Every row gives one point. Examples show where two turns around zero, p and q, send a point. Where does a point land after both, in the order given? Backwards means that the second turn is done in reverse. Each puzzle has new turns, and all numbers are rounded.
(in the rows, 128 means zero)

Turn p:
[139  90  93] => [157  89 107]
[ 98 157 146] => [ 96 160 123]
[155 110 161] => [124 107 169]
[119 155 112] => [134 156 112]
Turn q:
[137  77 119] => [111  98  88]
[ 94 130 144] => [ 97 144 143]
[160 159 152] => [159 112 165]
[121 145  97] => [144 158 115]
Where do these land?
p, then q: [163 100 154] => [100  86 139]
p, then q backwards: [114 174 152] => [ 79 149 122]
p, then q: [155 100 122] => [123  91 116]
q, then p: [141 127 101] => [158 131 125]
p, then q: [117 113 107] => [134 129 101]
p, then q: [ 78 154 131] => [129 184 127]

Turn p:
[151  96 137] => [159 104 118]
[123 134  85] => [ 98 131  97]
[101  97 102] => [ 99  90 118]
[117 164 153] => [125 161 159]
[148 149 164] => [159 155 149]
Turn q:
[120  89 119] => [110  94 113]
[142 181  98] => [178 163 117]
[104 140 143] => [108 151 126]
[146 103 152] => [115 104 156]
Where do these land?
p, then q: [127 134 136] => [128 134 136]
p, then q backwards: [ 98 129  99] => [100 102 145]
p, then q: [140 146 143] => [142 143 144]
p, then q: [151 131 134] => [151 126 135]
p, then q backwards: [103  84 182] => [194 100 147]
q, then p: [149 144  75] => [154 136  75]

Turn p:
[101 134 130 152] => [126 160 123 145]
[138 120 114  99] => [138 102 113 113]
[128 144 165 156] => [110 157 163 129]
[154  73  90 102] => [117  63  91 137]
[152 134 101 122] => [151 100 132 137]
[ 95 163 168 136] => [127 185 145 106]
Turn q:
[142 126 174 166] => [126 152 177 156]
[149  98 149 169] => [110 118 180 148]
[138 145 106 107] => [152 116 108 115]
[104 141 103 121] => [125 123  91 133]
[107 130 107  77] => [127 130  84  88]
Where do these land?
q, then p: [115  98  99 114] => [124 124  83 124]
q, then p: [120 103 138 186] => [ 92 178 131 148]
p, then q: [166 146 148  82] => [121 144 144  67]
q, then p: [122 140 157 127] => [145 141 150 122]
q, then p: [117 154  98 130] => [137 106 121 161]

Turn p:
[144 114 142 116] => [141 142 130 108]
[146 214 157 121] => [ 66 192 130 154]
[129 109 136 150] => [141 117 153 125]
[124 106  77 128] => [161  98 101 148]
[109 116 155 117] => [114 120 134  96]
[115 110 102 136] => [143  99 120 137]
Turn q:
[106 151 177 136] => [136 136 165  83]
[113 121  87 136] => [104 149 102 146]
[130  67 125 141] => [ 82  91 132 149]
[150 155 114  85] => [174 125  94 128]
[142 145 138 142] => [144 137 148 134]
Where do these land?
q, then p backwards: [129 136 152  85] => [119  83 123 109]
q, then p: [164 133  83  97] => [169 122 135 178]
q, then p backwards: [138 111 137 139] => [115 130 129 148]
p, then q backwards: [ 86 119 104 165] => [164  81 144 124]
q, then p: [123 141 164 154] => [106 152 139  96]

Turn p:
[ 99  93 177 110 134 124] => [120  83 129 110 175 111]
[166 151 106 125 111 146] => [158 152 135 133 102 157]
[ 95 134 135  78 153  80] => [113 113  61  97 144 108]
[152 162 109 150 144 153] => [140 179 139 148 121 138]
[133 146 108 135 144 100] => [124 147 102 140 108 111]
[138  77 161 155 107 137] => [136  80 173 148 139 119]
[ 96 121 155 131 103 124] => [115 106 148  96 135 110]
[144 141  73 140 127 160] => [117 165 137 151 100 170]
Turn q:
[170 121 111 116 137 127] => [164 149 133 143 144 138]
[129 126 103 141 108 137] => [137 122 130 132 104 152]
[131 150 163 152  90  56] => [ 84 186 137 143  84  91]
[128 108  87  92 123 166] => [176 103  97 115 133 156]
[ 99 161 150 111 167 177] => [ 97  97 118  91 183 143]
[136 113 161 124 116 111] => [131 145 138 116 120  93]
[109 116 103 142 124  85] => [120 123 114 171  98 115]
[121 129 145 146 159 165] => [116  98 156 113 158 135]
Where do these land?
p, then q backwards: [130  89  75 108 121 138] => [ 99 158  80 155 122 137]
p, then q: [101 139 133 170 166 175] => [ 58 120 136 128 163 118]
p, then q: [151 138 125 139 110 111] => [137 155 136 123 106 129]
q, then p: [168 138 166 140 143  69] => [135 167 120 106 122  58]
p, then q backwards: [111 145 142 120 118  88] => [103 111 154 103 110 126]
q, then p: [125 107 126  85 103 142] => [149 122 100 136 101 160]
p, then q: [108 106 127 126  97 124] => [143 111 118 109 116 101]
q, then p: [130 162 130 135 166 176] => [110 135 122 141 192 146]

Turn p:
[108  97 141 113 136  92 190 131] => [158 124 143 166 136 127 142 192]
[160 157 160 152 145 128 114  97] => [ 82 116 135 139 159 104 108 105]
[ 94 156 121 114 103 151 132 170] => [130 169  92 111 123 168 142 135]
[119 141  61 143 109 157 132 154] => [136 147  96  66  94 121 144 137]
[116 118 109 119  93 147 138 120] => [151 165 132 117 111 119 135 127]
[152 122 153 139 122 124 106 146] => [109 120 140 130 123 148  94 119]
[155 151 124 118 134 109  96 111] => [ 99 110 153 119 135 130 143  98]
[115  76 153  88 166 124 181 128] => [194 108 140 163 166 133 125 170]
[132 134 130 166 144 120  62  95] => [ 93  94 120 141 105 105 120  69]
Turn q:
[121 149 156 139 138 134 151 117] => [149 107 157 122 111 127 129 139]
[134 109 140 178 148 143 136 108] => [113  82 145 162 127 128 138 144]
[100 118 115 134 132 156 141 133] => [121 139 162 147 140 137 133 117]
[185 144 129 138 102  91 157 163] => [154 137  95 112 146  83 129 185]
[100 123 125 143 184 139 126 128] => [114 121 155 156 114 171 109 137]
[115 140 101 133 109 138 113 124] => [109 141 132 114 142 138 154 119]
[ 97 105 126  99  82  70  91 113] => [ 81 138 100  76 128 100  96  85]
[110 120 180 132 129 168 101 135] => [156  86 142 133 150 152 116  89]
[140  83 110  57 126 115 115 110] => [120 169  83 147  98 110 108  79]
[177 190 100 127 130 126 149 149] => [164 158 110 110 123 135 168 187]
Where do these land?
p, then q: [127 154 143 141 101 100 154 152] => [141 140 165 110 163 150 120 132]
p, then q: [139 138  93 141 132 104  94 120] => [117 135 145 124 119  87 117  95]
p, then q: [193  94 115 136 120 130  94  99] => [128  86  97 104 103 108  96  80]
q, then p: [112 142 146 128 135 147 184 194] => [ 78  92 135 123 167 163  84 117]
q, then p backwards: [110 131 143  95 165 205  82 114] => [ 95 111 152  67 127 123  56 145]
p, then q: [115  85 147 117 109  93  78 142] => [130  77 134 135 158 102 169  98]
p, then q: [113 129 135 155 102 170 153 130] => [120 150 106  89 131 156 144 150]
q, then p: [129 114 129 125 185 126 148 130] => [103 145 111 120  97 135  91 114]
q, then p: [137 154 141 140  91 130 134 107] => [149 126 162 138 142 135 139 157]
p, then q: [108 139  91 100 121 105 153 102] => [158 140 149 129 117  89 117 165]
q, then p: [124 128 124 129 148  98 134 117] => [128 146 122 130 104 150 131 120]
